Rows are points. The window is the flat piece filled in between its corners: a triangle in 3 columns, a solid with four corners in 4, and so on. A path goes straight from each point to the next, and from the last back to the first. List the points from which the path goes on through the window.

Window, 3 rows:
[[ 4.2 -5.6  1.6]
 [ 2.2  3.7  0.5]
 [-6.4  6.4  0.7]]
Path:
(1): [ 3.2 -4.7 -0.3]
(2): [ 4.0 -4.6  3.4]
(3): [-2.8 -1.0  5.1]
(4): [ 0.6 -2.0 -4.1]
(5): [ 3.3 -4.0 -2.4]
(6): [ 3.7 -4.0  7.6]
(7): [-5.1  5.8  5.7]
(8): [-4.0  5.2 -5.5]
(9): [ 1.6  1.3 -1.6]
(10): [3.4 4.9 5.1]
(11): [1.9 2.8 6.8]
(12): [ 2.5  1.5 -2.1]
(13): [ 3.6 -3.9 -2.8]
(14): [ 0.9 -2.4  5.3]
(15): [1.2 1.2 5.8]
(16): [-1.5 -0.2 -2.6]
Through the window after points: 1, 5, 7, 9, 11, 13, 15

Window:
[[  2.5  -3.2  -2.0   5.3]
 [  2.0  -0.8   3.5  -0.5]
 [  2.4   4.8  -4.0  -5.0]
 [ -7.0  -0.5 -10.3  -0.7]]
Path:
(1): [ 0.9 -2.9 -7.1 -3.0]
(2): [-2.7  4.4  0.3  3.7]
(3): [-4.1  4.0 -6.2 -0.9]
(4): [ 2.0 -3.6 -8.0 -5.3]
(5): [-0.2 -7.1 -1.7 -2.6]
(6): [-0.7  4.2 -0.7  1.1]
(7): [ 0.4  5.1 -2.1 -0.9]
(8): [ 2.1 -0.3 -1.4 -3.0]
(9): [-1.2  0.6 -9.1 -3.1]
(10): [-3.5  3.5 -8.2 -1.0]
(11): [3.2 1.9 2.0 0.6]
(12): [ 3.5 -2.1  1.1 -4.6]
(13): [ 3.8 -4.0  2.2 -4.1]
(14): [-0.7  2.6  2.1  2.9]
(15): [-2.9  3.3 -6.0  1.5]
(16): [-0.9 -1.1 -8.6 -3.4]
Through the window after points: 1, 3, 5, 7, 13

Window, 6 rows:
[[ 1.3 -4.3 -4.6  1.6  7.8  1.9]
 [-5.5 -3.9 -0.6  4.2 -4.1 -1.8]
 [ 0.5 -6.9  5.5 -1.0 -5.6 -0.7]
 [-1.9  2.3 10.7  7.7  0.7  2.0]
 [ 3.3  0.7 -7.6  0.3 -2.6  3.3]
 [ 0.6 -1.0  7.5 -5.5  2.6  1.8]]
Path:
(1): [ 4.3  1.7  0.6 -0.2  4.2 -2.9]
(2): [ 0.7  1.3  6.2  4.9  1.2 -1.4]
(3): [-2.0 -1.3  5.9  4.7  1.2  3.9]
(4): [-3.3 -1.0  0.5  2.1  2.7  7.0]
(5): [ 2.0  2.0  1.8  6.4  0.5 -3.7]
(6): [ 1.8  2.6  6.2 -2.4  1.8 -5.0]
(7): [-0.3 -4.2  5.2 -3.3  0.2  4.9]
(8): [-2.5 -1.0 -2.6  5.3  1.2  8.2]
(9): [ 2.2  3.6  4.5  1.2  2.3 -3.2]
(10): [ 3.9 -0.4  4.9 -1.2  0.8 -2.9]
(11): [-1.8 -7.8  5.3  0.3 -3.0  6.5]
(12): [-1.1 -1.5 -1.4 -0.4  1.5  6.2]
Through the window after points: 2, 6

Window (8 x 8):
[[  2.8   3.6   0.8  -7.5   1.8  -4.0  -5.3   6.0]
 [ -2.9   8.5   2.8   6.9   6.6   2.7  -1.8  -2.4]
 [ -3.9   8.8  -3.8   0.4   6.7   2.5   0.9   5.0]
 [ -6.0   8.1   3.0   1.2   1.0  -3.5   0.3   0.0]
 [  1.2  -4.8  -0.8   2.8  -1.0  -3.0   1.8  -8.2]
 [  0.4  -1.1  -4.6   4.2  -5.0  -1.7  -3.0  -3.1]
 [ -0.2  -2.1   0.6 -10.5  -7.8   0.1  -2.1  -4.7]
 [  3.0   7.5  -4.0   6.0   0.3   1.6   3.8  -2.3]]
Path:
(1): [-1.0  2.4  1.9  1.5  1.2  0.2 -0.2  4.2]
(2): [-0.3 -3.0  1.2 -0.3 -3.3  2.5  0.3  5.8]
(3): [ 3.6  5.8 -3.5 -2.8  2.7 -4.2 -4.2 -5.0]
(4): [-0.8  2.8 -3.8 -1.2 -2.3 -5.5 -4.5 -5.0]
(5): [ 0.4 -0.6  2.0  1.4 -2.9  1.7 -0.2 -3.8]
(6): [-2.4  5.5  5.1 -1.0  0.9  2.9  1.2  3.7]
(7): [-2.2  7.2 -2.2 -1.3  4.8 -0.8 -1.8 -4.9]
(8): [-0.9  6.1 -1.5 -0.1  2.3 -5.6 -1.9 -3.5]
Through the window after points: none

Window (11 x 11):
[[ -6.8   7.5   5.9   6.7  -5.8   4.0  -2.5   6.2  -0.7   0.3  -0.8]
 [  3.0   4.9   3.5   5.6  -0.6 -12.3  -3.0   3.7  12.3 -11.5 -14.1]
 [ -4.4   2.4  -4.0  10.7  -3.9  -5.0  -2.0  -4.9   7.6   3.0   1.4]
 [ -1.3   6.5   1.1  -4.8   1.3   4.4   0.3  -3.6  -0.1  -1.5  -2.4]
 [  0.5   0.3  -2.3  -0.7  -2.4   3.8   3.4   4.1   5.5   0.1   0.7]
 [ -1.5  -1.9   6.7   1.5  -4.2   5.7  -3.6   2.5   1.6   0.9   0.3]
 [  1.6   3.0  -0.9   1.6  -8.0  -3.6   2.7   0.4  -1.5   0.4  -2.7]
 [  1.6   0.2   0.1   1.7   2.9   4.0   4.4  -1.4  -2.0  -1.2   3.7]
 [ -5.7  -1.6  -0.2  -3.1  -0.8  -0.6   3.6   0.6  -1.4  -2.2   4.1]
 [ -1.0  -0.6  -7.1  -2.7   4.6  -1.3  -3.4   0.8  -4.2  -3.3   3.1]
 [  0.5  -2.9   3.7  -5.2   0.6  -1.3   8.1   8.4  -1.1   6.1  -6.3]]
Path:
(1): [-3.7 -2.8 -6.5  5.5 -2.3  1.5  2.5 -2.1  2.0 -3.7 -7.2]
(2): [ 1.9  2.9  2.6 -1.9  0.3 -3.8 -0.6  1.3  3.6  1.4  4.3]
(3): [ 2.5  9.2  4.2  0.2 -2.4 -3.0 -0.2  4.5  8.0 -3.7  1.6]
(4): [-3.0 -1.4  1.8  5.6 -2.7 -0.5  2.1  0.7  2.3 -1.1 -9.0]
(5): [-1.5 -0.9  1.6  3.3 -3.0 -0.1  0.4  2.7  2.2 -1.4 -6.7]
(6): [-0.3  5.1  2.7 -2.0 -1.7 -5.6 -2.2  4.3  5.5 -3.1 -0.5]
(7): [ 1.3  4.1  0.4 -1.4 -1.8 -4.9  1.1  0.8  2.4  1.5  6.3]
(8): [-1.6 -0.3 -2.0  2.3 -3.2  2.4  2.3  1.4  1.1 -1.2 -3.4]
(9): [-2.6  2.8 -3.2  0.7 -3.4  1.0  6.2 -1.5 -1.2 -3.5 -8.6]
(10): [ 2.0 -0.4  3.6  0.5 -1.6 -3.4 -1.7  4.6  3.3  1.8  6.1]
(11): [ 4.1  5.8  8.4  1.6 -1.5  0.8 -0.6  3.6  1.7  0.4  3.5]
(12): [-3.3 -0.4  2.1  2.5 -4.3  1.4 -1.9  2.1  2.1 -1.3 -3.7]
(13): [-1.4 -0.9 -4.3  0.6  0.3  2.8 -0.9 -0.4 -1.6 -2.5 -2.8]
(14): [-0.9  1.8 -0.5 -2.8  1.1 -2.6 -0.3  4.3  1.2 -0.6  6.3]
(15): [ 6.4  4.1  6.6 -0.2  2.2 -8.5  0.6  5.4  5.8 -2.5 -0.9]
(16): [-4.0  1.8 -2.2  4.5 -3.4 -1.6 -0.6 -0.3  3.7 -6.6 -8.1]
Through the window after points: 7, 9, 11, 13, 15
